Every row gives one point. Each copy is the shape, with its points in the same order, turned, moved and blurred by noise. Is it also mirrored, or only turned?
(in the rows, 128 means zero)

Shape, 8 rows:
[[140 101]
 [154  81]
 [142  84]
 [153 132]
 [ 83 173]
 [218 109]
 [156  97]
 [ 85 179]]
Copy 1:
[[ 98 135]
 [ 73 135]
 [ 85 129]
 [114 113]
 [190 166]
 [ 79  65]
 [ 86 128]
 [188 169]]
Copy 1 is: only turned
Copy 2, 8 rows:
[[136 106]
 [144  84]
 [135  88]
 [157 134]
 [103 189]
 [212  92]
 [150  97]
 [105 195]]
Copy 2 is: only turned

Shape (6 x 3):
[[107 157 136]
 [178  61 146]
 [173 129 145]
 [178 151  90]
 [128 134 152]
 [ 36  83 152]]
Copy 1 (6 x 3):
[[108 122 133]
 [218 160  90]
 [159 173 129]
 [117 209  98]
 [140 128 134]
 [132  43  83]]
Copy 1 is: only turned
Copy 2 (6 x 3):
[[173 145 113]
 [ 56 162 142]
 [103 164  90]
 [112 109  64]
 [146 163 116]
 [183 145 211]]
Copy 2 is: mirrored
Copy 3, 6 rows:
[[105 104 136]
 [165 203 127]
 [131 165 163]
 [158 125 189]
 [113 142 138]
 [108 114  35]]
Copy 3 is: mirrored
Copy 4:
[[101 154  92]
 [159  56 121]
 [158 117  94]
 [180 163 122]
 [115 127  93]
 [ 25  98 129]]
Copy 4 is: mirrored

Shape (7 x 3):
[[172 107 131]
 [114 144  14]
 [ 97 172 146]
 [143 168 142]
 [106 125 113]
 [181 150 145]
 [101 135  58]]
Copy 1, 7 rows:
[[104 105 106]
 [ 78 233 125]
 [188 151 138]
 [166 131 102]
 [119 154 154]
 [138 116  81]
 [105 205 155]]
Copy 1 is: only turned
Copy 2 (7 x 3):
[[119  96 149]
 [ 50 213 161]
 [162 162 117]
 [159 140 153]
 [108 150 107]
 [145 106 183]
 [ 69 194 125]]
Copy 2 is: mirrored
Copy 3 (7 x 3):
[[145 142 172]
 [ 88  18 177]
 [125 109  83]
 [161 115 114]
 [ 98 107 133]
 [182 127 148]
 [ 82  60 151]]
Copy 3 is: only turned

Shape:
[[169  82 177 153]
 [155 144 124 121]
 [189 143 139  87]
 [137 177  96 173]
 [ 68  91 146 147]
 [200 102 123 140]
 [100 149  93 130]
 [ 87  15 155 154]
 [107 144 111 146]]
Copy 1 (9 x 4):
[[ 88  82 185 144]
 [177 117 158 146]
 [182  94 184 110]
 [190 132 135 211]
 [ 86 154 110 143]
 [155  57 169 156]
 [170 150 107 156]
 [ 31  90 102 134]
 [159 146 117 166]]
Copy 1 is: only turned
Copy 2 (9 x 4):
[[120 176 167  83]
 [106 126 163 138]
 [ 86  94 191 126]
 [171 136 167 191]
 [115 194  81 132]
 [144 128 190  94]
 [137 122 119 180]
 [144 195  65  49]
 [144 156 130 167]]
Copy 2 is: mirrored
Copy 3, 9 rows:
[[ 77 136 127 194]
 [151 145 129 146]
 [166 160  97 184]
 [153 150 196 126]
 [ 68 105 124 112]
 [145 125 151 216]
 [146 122 145  90]
 [ 28  60 126 160]
 [130 122 158 116]]
Copy 3 is: mirrored
Copy 4, 9 rows:
[[ 89 178 151 145]
 [143 114 123 139]
 [148 117 144 169]
 [150 115  54 115]
 [ 79 138 145  57]
 [ 97 127 117 189]
 [122  88  95  86]
 [  7 165 167  84]
 [118 110  98  91]]
Copy 4 is: only turned

Shape, 12 rows:
[[158  98 111 193 131  40]
 [ 61 150 154 129 181 158]
 [139 160 145 125  96 147]
 [132  89 117 120 115 113]
 [104 197 163  98 149 133]
 [129  36 121 109 125 112]
 [124 116 128 204 209  53]
 [ 71 160 157 121 121 177]
 [116 148 169  55 172 159]
 [188  80  92 159 128 128]
 [160  69 104 124  85 125]
 [105 109  62 155 160  82]]
Copy 1:
[[119 198 137  73 215 128]
 [181 108 142 118  83 179]
 [138 178  76 117  87 129]
 [110 131  91  98 149 124]
 [149 160 141 144  55 139]
 [108  91  84 105 184 113]
 [153 175 190 102 206 180]
 [178 126  96 106  58 150]
 [130 107 121 183  68 142]
 [ 94 165  60 107 190 163]
 [ 95 139  47  92 164 114]
 [ 94 140 149  56 163 176]]
Copy 1 is: mirrored
Copy 2:
[[162 146 176 103 177  48]
 [191  85 134 191 150 181]
 [113 151 124 185  99 133]
 [115 120 142 110 151 117]
 [168 155 132 205 120 167]
 [108 107 156  76 169 144]
 [239 110 198 130 181  75]
 [133 105 112 208 134 169]
 [164 137 156 155  99 221]
 [123  92 158  85 111  69]
 [ 84 127 134  86 140 102]
 [192 116 102 104 175  89]]
Copy 2 is: only turned

Shape:
[[133 120 195  85 205 123]
 [115  89 136  93  47 122]
 [ 94 107 176 127  32 127]
 [146 141 111 203 168 121]
 [146 127 103 140  91 109]
 [147 188 133 161 160 176]
 [ 67 109 139 101 138 113]
 [172 176  81 153 134 141]
 [157 210 108 161 138 101]]
Copy 1:
[[184  30 139 181 157 152]
 [108  93  94  73  78 169]
 [110  97  85  61 111 217]
 [126 162 175 165 182 157]
 [126 150 131 112 109 151]
 [178 131 181 110 203 146]
 [113  72  83 132 152 137]
 [167 171 176 117 150 121]
 [192 186 138 139 168 147]]
Copy 1 is: mirrored
Copy 2:
[[119  98  89 100 207  73]
 [210 142 166  65 125 151]
 [212 173 121  62 126 174]
 [ 63 161  94 149 105 132]
 [150 127 139 119  85 155]
 [ 90 138  84 154 160 191]
 [113 132 137  42 150 128]
 [ 91 112 125 162 110 183]
 [ 86  96  82 144 106 200]]
Copy 2 is: only turned
Copy 3:
[[200  84 171  68 175 143]
 [150 166  87 163 128 177]
 [179 185  66 138 108 163]
 [ 88 114 129  66 128  61]
 [100 139 104 123 130 142]
 [125 165 156  78 168  52]
 [179 104  70 100 174 134]
 [ 64 159 156  96 160  93]
 [ 78 172 132  41 162 114]]
Copy 3 is: mirrored
Copy 4, 9 rows:
[[ 77 178 115 184 123  87]
 [115  58 191  86 122  99]
 [ 85  62 193  74 177 103]
 [173 105  90 175 164 155]
 [137  66 141 131 125 146]
 [138 155 119 147 161 195]
 [111 105 107  93 124  81]
 [150 101 130 153 121 205]
 [115  82  98 162 135 213]]
Copy 4 is: only turned

Shape, 12 rows:
[[133 125 189 163 109 132 117 180]
 [204 115 151 120 129 138 100 119]
 [159 138 136 129 177 235 154 125]
 [112 163 112 189 116 135  86 149]
 [ 47  82 123 146 162 155 103  80]
 [110  73  86  83 184 163 195 110]
 [150 111 128 147 183 156 145 113]
 [129 135  75 111 129 126 130  94]
 [144 130 155 149 140  41 149  94]
 [148 107  96  83  76 212 108 122]
 [129 129 113  86 218 121 132 143]
 [171 102 150 168 148 161 138 190]]
Copy 1 (12 x 8):
[[148 147 124 168 178  89 161 143]
 [127  88 101 128 185 167 147 165]
 [152 163 158 127 153 202  75 163]
 [109 148 159  93 142  80 158 168]
 [179 144 147  39 135 115 123  72]
 [172 107 164 116  83 209 110  69]
 [167 101 163 115 147 158 106 142]
 [107 100 127  82  95 155 139 127]
 [145  33 107 132 123  76 129 127]
 [113 180  89  95 130 214 166 138]
 [104  82 183 129 149 164  98  82]
 [162 130 169 172 173 149 161 162]]
Copy 1 is: only turned
Copy 2 (12 x 8):
[[151  84 175 131  88 135 107  92]
 [146 149 128  81  92  82 118 123]
 [175 159  75 182  54  89  81 136]
 [200  88 155 159 121 115 172 130]
 [125  99  84 171 101 183 160 199]
 [101 155  74 186 140 117  62 204]
 [162 159 120 147  93 123  98 173]
 [142 147  99 149 165 100 150 162]
 [137 173 179 101 167 172 131 137]
 [105 104  66 155  99  36 145 126]
 [182 131  82 122 157 137  61 177]
 [165 108 172 146  71  91  70 139]]
Copy 2 is: only turned
Copy 3 (12 x 8):
[[128 137 122 107  52 135 103 139]
 [101 115  80 118 119 172  76  86]
 [177  95  98 128 112 209 168  60]
 [132 179 139  67 105 115 136  91]
 [173 202  97 171 161 120 175 127]
 [148  84  93 162 196 168 202 139]
 [152 108  71 124 136 143 149  90]
 [ 90 140 121 117 184 144 158  91]
 [ 56 121  72 135 121  65 133 113]
 [111 157 141 123 155 249 137 110]
 [155  69 126 148 175 109 131  96]
 [159  94  90  78  85 158 112 133]]
Copy 3 is: only turned

Shape, 12 rows:
[[ 95 139 203 180 139 166  61 132 198]
 [134  67 169 118 133  98 122 150  89]
 [162 141 134  84  76 118 176 189 110]
 [118 137 151 194 163 115 158 125  75]
 [132 121 168 109 147 158 167 102  70]
 [152 142 145 128 116 111 109 113  63]
 [136 148 115  45 145 135 130 207 111]
 [120 106  84  59  82 168 162 209 127]
 [111 125 118 153 154 136  91 116 204]
 [158 118 191 165 175 132 107 117 204]
 [126 128 117  62 114 134 165 236  95]
 [ 70 140 188 135 146 103 102 110 226]]
Copy 1:
[[132   7 146  99 123 129 121  10 139]
 [184 124 112 110 128 174 143 108 108]
 [134 181 107 113  80 143  87 142 148]
 [161 107 140  74 106 107 208 104 108]
 [131 139 122  42 134 164 156 110 103]
 [147 125  76  85 147 114 153 125 113]
 [140 111 143 101 106 151  54 181 131]
 [108 138 132 125  88 196  81 171 191]
 [103  48 175 152 148 125 140  70 140]
 [120  61 164 127 115 128 129  24  71]
 [159 140 138  97  70 170  64 181 156]
 [156  74 185 132 170 110 101  16 146]]
Copy 1 is: only turned
Copy 2:
[[151  86 161 112 113 100 184 214 196]
 [170 164 167 103 163 127 107  95 137]
 [119 211  86 179 186 145 110 117 132]
 [153 127 118 120 113 137 193  61 140]
 [154 186 151 159  86 151 140  92 112]
 [138 182 131 108 123 190 135  97 161]
 [ 57 219 125 130 165 117 114 140 112]
 [ 54 182 120 192 183 108  69 129 136]
 [101  67 157 124 139 134 166 184 137]
 [168 104 175 126 151 128 204 193 126]
 [ 66 219 108 153 186  92  96 107 135]
 [158  75 111  97 120 102 149 220 119]]
Copy 2 is: only turned
